Rows are points. Examples show where two turns around zero, p and q, send a point. Write where each new point lands after one turn and then the other. Backwards means that the second turn is done in reverse. Each puzzle has new turns, and all numbers are rounded.
(in the rows, 128 means zero)

Turn p:
[159 165] -> [171 105]
[122 104] -> [103 129]
[103 115] -> [110 150]
Turn q:
[147 102] -> [109 102]
[159 144] -> [152 103]
[126 106] -> [106 123]
[118 119] -> [116 135]
[ 89 169] -> [156 177]
Where do these land?
p, then q backwards: [ 97 148] -> [ 99 151]
p, then q backwards: [116 111] -> [115 112]
q, then p: [175 148] -> [97 88]
p, then q backwards: [123 105] -> [121 106]

Turn p:
[156  91 153] -> [164  99 154]
[111 149 134] -> [102 137 131]
[115  98 105] -> [137 106  96]
[130 174 120] -> [109 170 131]
Turn q:
[114 149 149] -> [143 116 155]
[174 119 148] -> [164 129  92]
[128  94 110] -> [100 125 101]
[ 95 151 104] -> [103 142 165]
Where do these land?
q, then p: [ 89 100 161] -> [142  72 118]
q, then p backwards: [149 154  93] -> [150 168 113]
p, then q: [131  92 151] -> [129 106  91]
q, then p: [148 158 124] -> [132 157 150]
p, then q backwards: [124 136 111] -> [141 120 116]

Turn p:
[132 106 109 134  87 110] -> [134  80 135 112 116 138]
[134 176 121 125 133  78] -> [135 117 128 158 104  71]
[151 151 110 145 154 113] -> [145 128 125 174 125 117]
[101 150 107 104 103 142] -> [ 90 114  95 116 117 119]
[158  78 159 122 146 153] -> [164 151 141 104 170 160]
[115 136 136 139  96 142] -> [119 127 120 107  98 140]
[104  99 154 129 175 158] -> [110 177 153 124 163 152]
Turn q:
[110 121 122 128 165 117] -> [132 121 142 125 167 139]
[159 100 141 117 103 143] -> [139  99 109 144  93 119]
[155 125 164 107  87 140] -> [138 112 125 127  65 126]
[ 72 134 138 154 181  97] -> [114 142 185 131 187 152]
[165 165  97 171 144 152] -> [155 181 105 140 145  84]
[140 132 144  92 115  94] -> [121 100 142  90 106 120]
[114 136 106 124 127 157] -> [130 148 100 129 135 148]
[110 111 113 130 101 123] -> [ 94 121 114 137 124 136]
Where do these land?
p, then q: [101 152 167 105 124 132] -> [105 136 137  77 123 136]
p, then q: [127 157  74 103 128 114] -> [ 87 115 126 155 171 119]
q, then p: [162 140 127 139 127  83] -> [134 115 161 114 134  84]
q, then p: [128 139 159 104 150 179] -> [170 133  81 126 127 154]
q, then p: [131 128  89 102 125 162] -> [114 101  96 158 147 141]
q, then p: [122 100 159 178 120 150] -> [146 142 154 138  76 158]
q, then p: [160 111 144 109 124 124] -> [150  99 139 109 138 136]
p, then q: [ 86 130 127 155 112 102] -> [100 119 151 141  94 155]
p, then q: [135  94 106 157 144 106] -> [155 120 149 172 119 129]

Turn p:
[142 143 159 152 140 157  61 117] -> [139 145 129 156 137 176  85 174]
[148  79 108 136 105 137 157 111] -> [142 120 168 120 103 142 154  89]
[115 146 116 167 137 149 158 123] -> [ 82 133 119 132 134 155 146 110]
[135 145  95 111 120 109 132 118] -> [151 124  98 123 129 121 153 117]
[146 145 123 112 154 108 103 172] -> [136  96 110 116 141 113 129 179]
[ 91 114  98 108 155 112 128 107] -> [137 100 114 154 154 106 124  91]
[148 142 164 129 117 162 157 120] -> [109 161 140  87 121 150 112 122]
[146 111 195 127  98 101 126 115] -> [147 184 175 119 125 104 117 148]
[ 80 127  93 111 126 119 129 170] -> [107  86  98 146 106  87 130 123]
Turn q:
[138 162 208 140 144 140 190 113] -> [127 148 177 171 206 123 163 115]
[128  55 114 175 140 107 111  99] -> [148  55 109 138 113 182 119 124]
[126 122 143 103 126 150 140 130] -> [126 143 142 103 148 133 132 122]
[143 113 108 109 152 119 113 143] -> [139 114 115 104 125 119 114 159]
[125 150 107 153 150 130 115  81] -> [159 111  96 154 127 106 128  96]
[129 120 105 124 120 147 112 127] -> [132 131 115 111 114 131 106 117]
[136 132 132 109 115 140 184 131] -> [145 174 148 126 148 149 143 135]
[142 122 139 116 138 144 104 150] -> [112 119 136 107 139 115 102 137]
[147 132 128 144 124 130 113 155] -> [112 126 134 140 123 123  98 142]
[101 152 116 130 144 136 114 152] -> [100 139  94 127 130 107 127 132]
[ 92 148 108 103  53  66 112 126] -> [109 148 144 126  33 120 177 127]
Where do these land?
q, then p: [ 89 142 133 153 140 137 136 134] -> [105 116 112 149 141 137 143  99]
p, then q: [122 119 101 122 118 153 139 120] -> [147 128 133 118 117 144 127  98]
q, then p backwards: [119 144 113 122 133 103 117  88] -> [125 118  92 109 103 104 129 130]
p, then q: [126 102  89 117 119 109  97 112] -> [158 112 149 156 126 155  99 133]
q, then p: [123 101 104 130 126 125  99 144] -> [146 110 123 140  91 121 116 122]
p, then q: [126  92 154 141  94 126 125 146] -> [ 93 130 170 147 118 128 141 120]
p, then q backwards: [162 152 167 140 116 120 173 174] -> [106 125 140  62 117 117 124 178]
q, then p: [ 90 160 169 100 148 146 169 152] -> [ 80 120  94 110 185 102 128 113]
q, then p backwards: [209 186 133 125 137 130  96  87] -> [ 92  65 156  68 119  83 100 116]
p, then q: [117  81 116 131 149 131 128 122] -> [130  87 145 132 146 149 132 113]

Turn p:
[125 130  83 114 136  94 138 135 110] -> [ 95 147  85 136 115 134 139 124 114]
[142 112 115 136 123 121 175  69 102] -> [157 163  93 128 121 138 123  76 158]
[130 113 126 122 139 162  86 152 182] -> [119  78 155 134 113 129  88 168 127]
[132 134 148 123 124 167 121 190 171] -> [144 100 163 119 114 130 126 199 115]
[117  98 151 133 143 154 116 175 135] -> [151  91 136 117 144 137 118 162  93]
[135 133 129 147 148  79 126 106 113] -> [113 151 106 155 162 110 129 107 133]
[126 156 142 119 155 164 122 141 136] -> [120 119 152 106 145 153 126 159 144]
[115 135 108 149  98 118 133  72  71] -> [124 167 131 129 124 140 140  47 124]
[149 125 135 101 108 104 129  95  92] -> [122 150 111  99 126  94 134  87 137]
[145 139 143 150 113 158 119 169 166] -> [148 124 172 138 115 124 115 179 118]
[ 91 132 127 115 120  87 144 104 130] -> [118 117 105 149 127 120 170 100 144]
Turn q:
[123  81 104 141 151 141  94  97 128] -> [126  88  93 108 150 119 115  92 151]
[133  76 136  84 139 155 125 170 123] -> [153 132 137  68 165 153 135 113 100]
[128 152 167  99 166 170 163 107 115] -> [149 146 125 134 133 138 211 127 139]
[160 126 121 138 102  96 145 138 134] -> [147 124 142 138 101 113  99 139 102]
[153 161 137 129  96 126 103  96  96] -> [132 160 113 171  98 138 116  94 135]
[155 134 114 133 138  97 128 151 154] -> [151 119 152 140 140 110  99 151 123]
[120 129 148 108 139  93 112 100 113] -> [122 158 116 136 138  87 133 105 129]
[151  94 104 161 158 128 170 101 156] -> [158  58 115 122 114  97 141 144 131]
[ 80 159 121 103 119 152 143 113 150] -> [106 155 105 113 120 142 152 169 160]
[ 92 151 148 168  99 127 105 164 135] -> [ 69 134 171 134 117 149 108 133 138]
[114 145 109 143 101 123 120 171 103] -> [ 96 135 137 143 131 161  99 140  99]
Where do these land?
q, then p: [100 117 109 103 192 121 116 139 132] -> [107 117  75 135 163 152 120 159 138]
p, then q: [164 107 101 201 126 158 161 114 152] -> [144 116 162 181 112 173  95  93 169]
q, then p: [142 106 128 147 107  90 116 123 115] -> [109 127 135 135 137 103 126  85 114]
p, then q: [118 138 157  99 119  80 101 142 148] -> [104 117 135 111 134  76 126 149  90]
p, then q: [186 150 135  98 134  92 154 144 137] -> [126 152 145 147 150 117  91 190 117]
p, then q: [122 120 100 113 110 156 150 108  99] -> [147 152  94 122  99 153 131 127 146]
q, then p: [ 89 182 143 140 138 142 136 134 126] -> [155 119 144 153 133 164 165 156 127]
p, then q: [ 86 121 180 108 108 141 137 153  88] -> [175 136 109 113 127 113 176 123  80]
q, then p: [123 116 108 140 112 123  97 141 133] -> [106  97 144 125 133 128 112 117 122]
p, then q: [134 115 138 124 118 143  94 135 109] -> [125 154 119 123 141 115 135  97 118]
p, then q: [102 140 141 142 157 157 136  98 108] -> [153 114 123 116 138 137 168 121 166]
p, then q: [170 125  94 122 115 134 139 105 189] -> [113 134 159 121 101 137  60 135 158]

Turn p:
[163 149 137 114 192 183 145  75 153 150 104 124] -> [175 128  82 141 127 176  89 163 167 139 176 110]
[101 115 146 141 105 147  75 127 163 126 117 128] -> [ 76 126 144 137 112 164 136 118 143 150 113 100]
[100 101 105 138 133 127 107 122 132 166 132 108] -> [103 137 129 144 147 112 104 119 113 160 128  96]
[150 145 142 153 149 124 189 184  99  65 124 102] -> [183 124 152 109 151 136 166 126  97  42 134 131]
[136 151 118 105 154 111 141 136 112  86 144 112] -> [163 137 139 132 106 107 148 118 121  98 161 137]
[ 97 116 149 145 113 128 148 114 127 140 140 144] -> [114  94 112 132 136 137 134 129  99 145 114 137]
[135 107 170 137 101 117 105 142 102 159 147 129] -> [ 90  97 159  98 153 123 111 119 130 141 125 150]
[136  92 110 106 106 121 125 138 143 144 127 126] -> [109 131 115 107 130  94 125 127 144 136 109 105]
[129 113 116 143  96 121 108  91 126 118 121 118] -> [123 126 131 129 101 133 101  97 125 141  97 123]
[156 159  78  84 177 179 151  98 115 123  94 176] -> [163 191  55 131 101 142 106 176 143 113 162 150]
[104  95 115 111  88 104  94 111 176 140 151 140] -> [ 79 109 119 144  99  94 137 112 149 168  97 107]
[128 160 158 113 160 112 173 167  73 100 106 114] -> [178 142 143  90 155 137 168 123  95  97 168 160]
[132 122 114 140 123 130 100 142 127 109 170 146] -> [ 91 124 144 152 111 110 122 129 129  98 127 138]
[120 152 121 123  84 127 134 138 125 166 142 114] -> [129 123 159 117 129 107 124 162 116 162 103 132]
[132 142 141 167 138  89 124 135 149 129 101 137] -> [141 131 138 155 161 148 150 102 149 131 105 141]
Turn q:
[128 100  69 148 151 135 138 117 134 109  97 125] -> [161 137  99 102 121 143 102  97 127 123 114  83]
[115 106 135  73 134  65 114 120 107 126 135  97] -> [130 116 132  87 135  76 188 144 138 142 145 108]
[184 160 147 117 133 126 144 128 173 151 133 128] -> [146 148 118 151 140 154 135 151 179 137 138 172]
[157 112 147 149 115 145 156 128 108 147 135 111] -> [148 121 124 150  87 147 146 140 115 123 115 148]
[102 133 137 115 105 126 117 123 109 179 109 121] -> [108 141 130 131 108  85 130 135 117 159 101 145]
[156 113 104  87 119 123 153 176 149 141 135 129] -> [125 101 113 119 140 152 151 146 178 138  86 123]
[128 106 141  78 120 148 155 119  93 156 132 135] -> [126 121 156 126 113 131 176 112 121 165  93 140]
[117 110 121 143 118 108 149 122 136  93 108 154] -> [136 115 143 101 114 127 107  99 144  96 132 119]
[126 180 152 136 131 131  97 157  90 145 112 129] -> [120 143 133 144 163  99 119 160  89 116 106 164]
[114 119 158 127 166 136 134 118 103 160 143 144] -> [129 124 127 163 134 111 160  91 105 139 128 146]
[116 117  94 155 125 123 138 108 118 124 160 148] -> [100 139 107 118 108 148 133  96 116 106 136 112]
[132 222 129 154 119 139  53 119 183  32 121 109] -> [121 170 159 115 196 150  39 194 122 100 209 113]
[ 96 121 130 152 133 147 151 137 140 128 135 117] -> [122 122 133 165 111 128 115 117 129 118 123 100]
[122  95 126 158 124 140  93 120 148 100 135 144] -> [121  97 116 117 122 143  90 112 112 130 165 118]
Where do these land?
q, then p: [102 107 106 149 123 101 141 162 144 158 143 101] -> [136 148 138 141 128 107 143 102 112 129  83  85]
q, then p: [142 130 163 102 136 106 153  93 128 109 123 128] -> [147  76 118 123 123 124 140 145 154 120 131 149]
p, then q: [135 106 123 105 145  98  96 123 148 113 117 139] -> [111 164 127 129 109 127 120 117 161 129 156 114]
q, then p: [106 150 123 109 133 133 142 176 121 112 124 130] -> [139 137 127 125 151 160 151  98 129 118 147 104]
q, then p: [154 179 126 122 116 179 122  97 139 113 123 121] -> [113 133 163 133 135 168 121 181 138 128 156 153]
p, then q: [124 118 210 109 133 131 110 131 147 151 164 134] -> [103  73 122 161 105 127 152  88 149 162 136 102]
q, then p: [155 121 114 190 149 100 133 178  78 134 122  86] -> [152 185 134 106 120 104 127  98 114  52  96 130]
q, then p: [ 99 178 145 112 130 105 137 107 118 120 104 148] -> [148 110 136 146 122 146 167 109 145 143 154 168]
q, then p backwards: [129 102 112 138  38 106 136 138 135 131 114 132] -> [163 117 139  95  63 169 108 112 127 112 150 144]
p, then q: [108 145 120 103 125  97 131 113 101 115 146 134] -> [104 136 127 106 108 127 151 114 129 108 125 162]
q, then p backwards: [119 101 105 121 147 222 100 103 146 135 115 127] -> [ 79 128 129 156 128 134 111  60 124 168  95  88]
q, then p backwards: [169 119 106 135 143 185 122 142 126 165 123 132] -> [104 142 127 162 119 133 149  78 134 145  90 154]
q, then p: [120 108 111 169 145 100 141 101 133 107 147 153] -> [139 112 123 143  63 114 110 116 114 120 127 122]

Turn p:
[ 96 139 135 166 180 146 145  97 193 106  86  93 154 116] -> [158  98  71 173  84 139 146 154 144 137  78 158 142 164]
[144 192 105  81 131 148 125 160 113 117 163 142 122 130] -> [ 64 179 129 105 134 172 120 114 124 119 134 115 112 147]
[133 122  71 153 166 173 115  75 140 133 116 162 110 105] -> [138 111  92 136  85 130 144 136 117  46 150 112 153 152]
[128 126 128  93 161 127 141 103 133 117 133 169  91  86] -> [118 137 112  76 126 102 156 136 125  79 112 133 121 154]
[165 154 110 105 134  93  83 121 129 143 135 108 147 139] -> [136 155 131 123 134 153 101 133 190 129 157 111 116 133]
[ 92 133 135 119 101 116 153  99 101 140 144  95 157 168] -> [106 108 112 157 173 129 153 124 142 171 161 145 131 108]
[ 89 136 157 149  85 103 162 107 138 133 133 146 124 141] -> [119  88 124 147 165 112 142 103 123 128 108 161 103  97]
[121 149 157 163 129 134 164 137 110  85 115 137 135 160] -> [121 138 126 171 133 118 121 123  84 146 122 176 105 141]
[129 102 141 112 110 125 105 150 123 132 136 145 155 142] -> [142 149 141 121 133 116 124  89 131 151 134 112 138 111]
[166  98 168 121  79 118 140 158 124 128 106 131 132  99] -> [178 137 162  93 143 132 125 128  97 152 109 125 103  94]
[131 109 118 126 121 140 114 126 126 120 166 113  89 136] -> [ 98 127 149 135 117 106 140 146 128 121 136  90 120 118]
[148  91  84  96  90 116 106 165 110 146  99 140  97 141] -> [136 102 181  77 111 133 109 102 119 136 174  95 122 128]
[ 91 122 150 142 113  91  87 104 102 141 137 109 161  86] -> [152 115  82 127 182 101  94 135 153 142 120 103 142 103]
[143 126 150 144 180 177 134 167 143 150 122 107  95 145] -> [120 142 180 152 100 141 137 159 113 126  94 129 172 164]
[143 120 109 150 139 112 145 151 134 129 128 124 149 126] -> [133 133 128 126  99 135 105 136 129 137 132 153 138 107]
Turn q:
[139 143 116 109 100 135  89 125 173 154 164 124 131  82] -> [181 109 120  94 129 116 158 112 135 115 166 161 102 140]
[126 145 145 143 111 173 133  95 101 155 134 127 145 131] -> [139 117 122 140 117 170 130 113 126 126 138 150 161  86]
[125 147 115 134  82 121 110 122 113  94 125 126 132 150] -> [154 132 159 101 114 138  91 137 126 140 103 135 132 121]
[141 183 151  96 108 143 150 119 122 127 104 138 154 112] -> [152 154 115 161 112 131 118 133 151 150 126 180 118  98]
[139  80 149 140 141 107 167 122 150 118 132 104  87 148] -> [ 56 128 124 113 119 108 121 141  90 109 139 116 118 134]
[139 139 104  82 110 129  91 136 124 169 116 105 141 133] -> [160 122 111 102 105 140 164 120 145 178 128 125 109 127]
[155  94 105 173 151 101 180 119 112 123 118 153 116 126] -> [ 74 113 115 152 118 107 106 107 117 102  95 126 160 165]
[110 117 113 183 157 107 168 154 149 121 130 102 135 145] -> [106 134 121 146 113 125 121 173 104  96 133  96 158 174]
[132  54 129 148 164 119 153 131 154  97 129 138 153 148] -> [ 74 144 150 135 109 105 141 125 136  69 117  82 131 141]
[138 152 133  99 117 145 112 164 100 132 168 127 131 118] -> [170  91 116 129 143 115 139 148 136 140 116 131 113  93]
[126 166 141 113 121 119  73 145 146 155 139 157 121 155] -> [167 152 116  91 172 147 160 137 127 140 105 143 113 126]
[145 173 116  84 124 189  61 136 138 130 111 126 104 108] -> [204 151 111 112 149 111 138  86 121 174 153 124 110  90]
[121  70 160 182 150  93 155 133 114 115 101 118 131 102] -> [ 66 116 177 177 124 123 135 128  98 108 128 119 138 163]
[108 107 124 142 182  87 148  93 115  96 135 118 123 138] -> [ 66 131 149 127 148 110 109 145 154 126 140 108 165 149]
[ 77 150 117  92 102 153 132 126 109 132 112 157 114 125] -> [150 130 113 139 146 173  87 114 153 148 131 124  95 113]
Where do these land?
q, then p: [100 137 116 130 113 128 152 137 133 132 118 182 118 129] -> [132 123 127 157  97 129 120 124 123 103 138 106 121 171]
q, then p: [140 115 149 126 115 155 136 131 103 170 202 158  99 160] -> [140 124  87  66  80 104 145 143  88 133 144 112 152 150]
p, then q: [120 144  91 118 100 137 109  92 100  91 126 156 132 134] -> [119  90 122  83 141 114  89 134 137 131 147 108 158 126]
q, then p backwards: [124 132 119 150 170 160 116 104 121 173 145 105 139 117] -> [106 106 100 113 130 164 131  96 113 167 126 124 160 141]
q, then p: [134 142 165 138 124 133 127 144 133 117  86 137 108 113] -> [123 130 133 145 162 122  97 140 113  92 131 144 135 142]
p, then q: [134 105 122 114 128 152 110 185 123 147 118  81 156 153] -> [151 116 119 135 101 173 188 138 118 129 144 152 139 101]
p, then q: [123 138 134 113 146 123 168 113 118  97 162 121 113 100] -> [135 124 103 150 147 133  95 147 144 146 115 108 100 157]
p, then q: [123 165  81 163 131 132  97 144 128 120 111  95  89 151] -> [145 119 169  93 136 162 136 135  80 111 132  83 125 113]
p, then q backwards: [146 111 133 146 101 125 120 131 169 110 123 145 198 118] -> [151 156 113  98  99 192 121 133 122 140  99 147 143 133]
q, then p: [109 154 138 119 110 127 101 106 146 151 165 106 158 117] -> [116 175 146 105 106 136 163 113 116 120 109 132 126 102]
p, then q: [102 137 135 141 131  81 147  92  98  96 107 103 129 110] -> [121 109 100 108 159 109 142 114 129 127  94  88 117 172]
q, then p: [112 124 162 121 172 143 158  93 125 140 111 147  72 181] -> [ 81 108  58 125 135 142 110 132 131 120 121 109 178 166]
p, then q: [103 103 118 128 113 110  96 147 151 109 140 167 137 100] -> [120 129 155  97 107 121 119 105 148 170 151 149 120 151]
q, then p: [154  90 110 114  94 109 150 110 150 103  88 128 148  94] -> [131  90 144 153 166 106 139  96 140 114 124 118  71 117]
p, then q: [195 122 145  99 172 104 134 191 122 163 119  89 125 143] -> [169 169 107 142 148 148 188 158 117 123 115 168  86  80]

Turn p:
[121 124 114 107 131 133 127 119 139 122  88 117 143 110] -> [135 118 146 102 129 132 142 119 134 145 136 128 103 100]
[138 103 131 132 150 152 155 114 129 100 100 154 125 122] -> [138 178 147 105 136 144 149 130 131 136 120 106 123 121]
[122 137 112 127 141 136 151 112 126 148 104 133 142 150] -> [130 135 110 126 145 142 144 118 134 131 147 118 138  93]
[128 125 123 136 150 151  86 143 145 131 151 128 134 122] -> [133 120 147 147 131 128 105 171 112 117 117 136 119 116]
[121 110 148 123 119 104 124 102 127 155 180 133 121 135] -> [120 105 103 128 159 118 135 143 123  98 122 136 143 172]
[110 139 138 149 124 157 152 108 133 104 118 127 134 114] -> [116 139 153 127 132 121 144 135 152 155 127  97 143 123]
[153 153 135 110 129  97 118 119 101 132 154  98 116 143] -> [110 122 114 146 125 112 129 114 109 124 162 170 132 157]
[137 115 115 159 124 139 116 154 138 123 132 127 140 135] -> [117 130 129 134 110 144  98 142 115 124 116 108 125 118]
[110 128 127 114 132  76 137 132 103 151 171  92  85 137] -> [108 110  95 136 154 127 107 106 142 127 128 189 142 172]
[154 141 104 126 116 142 131 156 123 138 124 136 138  94] -> [116 134 144 130 101 111 116 112 136  98 120 127 113  99]
[121 141 138 106 129  77 139 134 138 125 171 120 125 147] -> [140 110 110 140 151 121 101 110 135 117 157 141 129 176]
[120 126 168 141 140 152 139 135 130 125  76 144 145 116] -> [150 143 139 125  97 154 166 146 158 142 125 105 121 112]
[129 133 128  96 104 126 122 145 124 139 165 115  98 153] -> [128 122  90 150 139  91 109 120 118 130 117 150 116 148]
[113 116 126 134 119 137 119 128 105 108 112 144 151 127] -> [130 123 147 138 123 148 147 114 114 137 109 106 123 124]
[116 153 127 137 132 123 127 112 129 117  83 158 115 121] -> [162 134 147 113 114 131 148 113 134 145 129 126 161 108]
[155 105 116 152 106 146 107 136 158 130 118 122 135 124] -> [115 125 125 101 101 124 107 154 106 124 116 105 117 112]
Turn q:
[118 134 126 106 131 148 137 102 125 139 121 145 121 142] -> [153 147 122 117 114 114 128 131 131 152 147 127 123 124]
[124 115 149 135 139 112 120 126 121  95 159 104 135 109] -> [111 110 139 164 136 146 111 130 114 106 147 141 123 143]
[102 134 132 116 145 147 115  93 145  94 112 119 125 139] -> [137 133 135 144 126 139 141 145 125 156 157 136  83 118]
[115 123 133 121  92 115 128 138 138 144 117 145 111 138] -> [122 154 104 118 126 144 130 118 136 132 122  98 140 119]
[127 134 115 105 123 134 141 142 130 145 117 147 150 118] -> [143 126 117 102 115 127 142 146 120 133 118 122 148 140]
[109 117 111 137 146 138 143 114 131 139 114 130 118 120] -> [139 144 149 133 120 129 140 135 149 147 125 142 135 128]
[101 144 112 134 136 153 139 129 140 129 156 132 119 146] -> [132 120 123 152 105 105 125 149 147 143 134 121 132 105]
[105 134 126 121 148 136 118 148 141 135 129 111 118 148] -> [125 119 148 135 118 129 115 145 127 148 118 106 120 106]
[102 117 137 130 129 136 131 145 142 124 143 139 116 117] -> [124 124 125 146 107 146 119 138 149 131 129 114 133 136]
[119 139 117 139 127  76  94 126 142 143 130 146 154 134] -> [ 75 119 127 118 144 126 155 120 110 149 137 110 151 132]
[142 144 128 118  82  95 107 114 127 145 133 100 135  50] -> [ 87 136 101  99 127 179 122 124  98 101 132 183 160 121]
[161  78 110 139 115 141 152 118 143 109 123 106 159 136] -> [169 117 147 144 136 136 175 108 123  83 128 133 129 122]
[162 136 147 146 138 149 120 141 129 138 134 129 124 114] -> [121 106 134 106 116 118 111 114 144 106 118 140 114 134]
[111 132 100 142 142 153 115 145  97 120 127 148 128 144] -> [146 102 123 133 154 109 122 144 157 158 121 124 134 128]
[225 121 137 124 135  86 143 127 135  99 116 111 116 135] -> [128 131 131 133 139 111 138  62  76  86  87 145  93 150]
[117 149 152 134 107 116 151 135 120 135 109 132 124 140] -> [117 165 115 117 138 118 121 145 133 114 120 109 122 131]
[138 125 143 130 142 143 123 132  71 144 137 132 122 144] -> [148 123 139 114 155 101  82 121 139 129 137 127 137 138]
Where do these land?
p, then q: [172  99 103 110 142 134 125 132 119 112 122 127 128 141] -> [130 137 100 128 139 114  86 138 128 155 129 153 119 129]
q, then p: [113 143 129 105 127 118 117 108 142 133  87 107 106  93] -> [149 137 124 159 123  93 153 124 146 122 103 136 135  94]
p, then q: [151 143 122 122  94 152 105 138 162 127 148 155 144 123] -> [105 130 128 146 171 158 113 111 100 107 110 136 127 129]
p, then q: [121 130 133 133 113 101 123 112  90  87 143 107 115 132] -> [134 154 144 118 144  95 127 129 141 137 168  99 139 121]
p, then q: [138 138 136 140 123 106 167 114 132 168 125 146 155 133] -> [145 107 124 171 111 132 157 145 107 114 138 146 126 115]
q, then p: [ 88 144 136  99 121 161 113 114 145 129 145 115 147 110] -> [111 124 125 152 119 102 103 127 132 101  84 123 102 132]
q, then p backwards: [123 135 126 152 146 115 162 145 132 134 136 168 129 101] -> [127 131 170 151 107 126 140 130 113 129 153 124  99 108]
q, then p: [151 141 141 156 126 117 170 141 137 154 142  94 139 111] -> [159 119 163 134 106 136 136 100 131 159 130 101 123 155]
q, then p: [101 117 151 121 121 100 140 130 129 110 115 118 141 148] -> [105 141 130 164 121 134 116 137 143 151 141 144 136 129]
q, then p: [125 121 114 130 107 125 133 132 121 142 150 128 132 137] -> [112 115 150 124 129 138 124 125 126 118 142 116 119 126]
p, then q: [127 119 136 141 152 140 103 136 132 162 112 125 118 126] -> [142 109 105 114 121 143 134 137 147 124  99 125 133 147]
q, then p: [121 106 129 135 140 142 120  97 144 150 133 113 113 127] -> [128 118 134 125 124  96 145 150 143 111 125 113 137 148]
q, then p: [146 132 133 132 139 121  97 139 115  94 152 113 158 172] -> [101 142 137 116 146 174 123 138 121 131 112 164 129 164]
p, then q: [113 125 118 106 122 131  96 145 118 120 144 157 103 142] -> [126 133 136 105 167 112 136 101 136 134 115 141 116 149]
q, then p: [133 141 156 120 121 125 137 114 103 110 119 131  90 123] -> [148 127 135 139 127 111 116 133 100 133 131 152 162 110]
q, then p: [109 148 120 145 150 132 137 142 138 138 105 147 100 142] -> [148 104 102 108 109 125 119 132 156 136 138 141 135 111]
p, then q: [143  92  94 129 134 155 130 139 115 107 100 125 158 116] -> [135 156 122 117 119 152  82 150 143 135 132 160 108 119]
